Each row of a before or after table is a point. One or more steps were done to the points. Then noise was added and the rows were shuffled. The steps act on columns, c1 being the first. Write out the steps. A step turns or swaps two columns, mirrors them in a line or flattens them onto one, adds a multiple of one to another, or multiplies or shifts one. Angles are multiples of 10 degrees, from the lower column toward the higher: turns from -170 to 170, lines from 10 to 170 but not 90. Use the fewest steps. Two steps may share a column if one is a turn and the other turns, adds or multiplies; they go together, in the order done. Otherwise the lowest column goes first.
In the rows, zero is written as 128.

Before (13 x 2):
[[105 140]
 [101 129]
 [147  50]
 [142  79]
 [128 104]
 [183  56]
 [128 153]
 [101 141]
 [ 83 146]
 [150  86]
 [145  45]
 [104 137]
 [ 78 110]]
After (13 x 2):
[[106 144]
 [110  51]
 [ 90 145]
 [106  44]
 [127  88]
 [101 129]
 [108 135]
 [112 101]
 [ 70 110]
 [145  57]
 [111 141]
 [118  82]
 [143 154]]
Steps: add 0.5 times c2 to c1

Before (12 x 6):
[[162 124 127 123 146 126]
 [120  89 107 112 141  88]
 [170 160 152  89 127  79]
 [110 139 151  82  67 163]
 [169 101 145 117  70 116]
 [120 158  89 117  78 160]
 [193 124 110 112 146 141]
 [168 160 158 113 126 153]
 [126 125  64  81 151 103]
 [132 176 136 107 106 133]
 [198 172 149 103 149 101]
 [119 132  85 117  72 149]]
After (12 x 6):
[[133 249  76 105 106 132]
 [167 207 100 114 126 155]
 [198 238  88 104 151 102]
 [121 202  29 115  78 161]
 [169  57  84 118  71 117]
 [161 118  69 123 147 128]
 [110 152  90  81  66 161]
 [120  31  44 111 143  91]
 [194 119  54 112 148 140]
 [121 139  26 116  74 150]
 [128 118   2  84 151 101]
 [173 210  92  89 131  76]]
Steps: multiply c2 by 2.5; shift c3 by -60

Before (9 x 11):
[[107 140 133 128 110 115 134 123 123 133 117]
 [168 127 132 171 136 111 140 113 121 132 135]
 [108 145 144 127 134 128 125 133 130 125  76]
 [122 126 122 129 136 120 146 122 116 125 141]
 [115 117 130 122 133 128 147 132 115 168 139]
 [121 120 112 137 125 115 125 129 113 135 133]
 [122 114 102 126 117 149 139 132 128 137 133]
 [138 106 118 134 119 110 146 128 120 129 138]
 [110 112 141 150 137 119 150 130 119 139 146]]
After (9 x 11):
[[110 115 102 142 123 109 138 133 137 126 134]
 [158 105 118 135 134 146 145 128 131 134 134]
 [248 127 131 131  98 164 140 112 135 134 133]
 [ 67 146 144 122 127 127 125 133 124 127  77]
 [ 89 117 131 121 130 125 147 131 170 127 140]
 [111 125 120 120 129 136 146 122 129 140 135]
 [ 74 111 141 124 112 147 151 130 141 132 143]
 [108 120 112 131 126 143 125 129 139 140 127]
 [ 66 140 132 143 141 140 134 122 136 131 115]]
Steps: multiply c1 by 3; turn c4 and c6 by 150 degrees; turn c4 and c5 by 110 degrees; turn c9 and c10 by -110 degrees; add -0.5 times c10 to c11
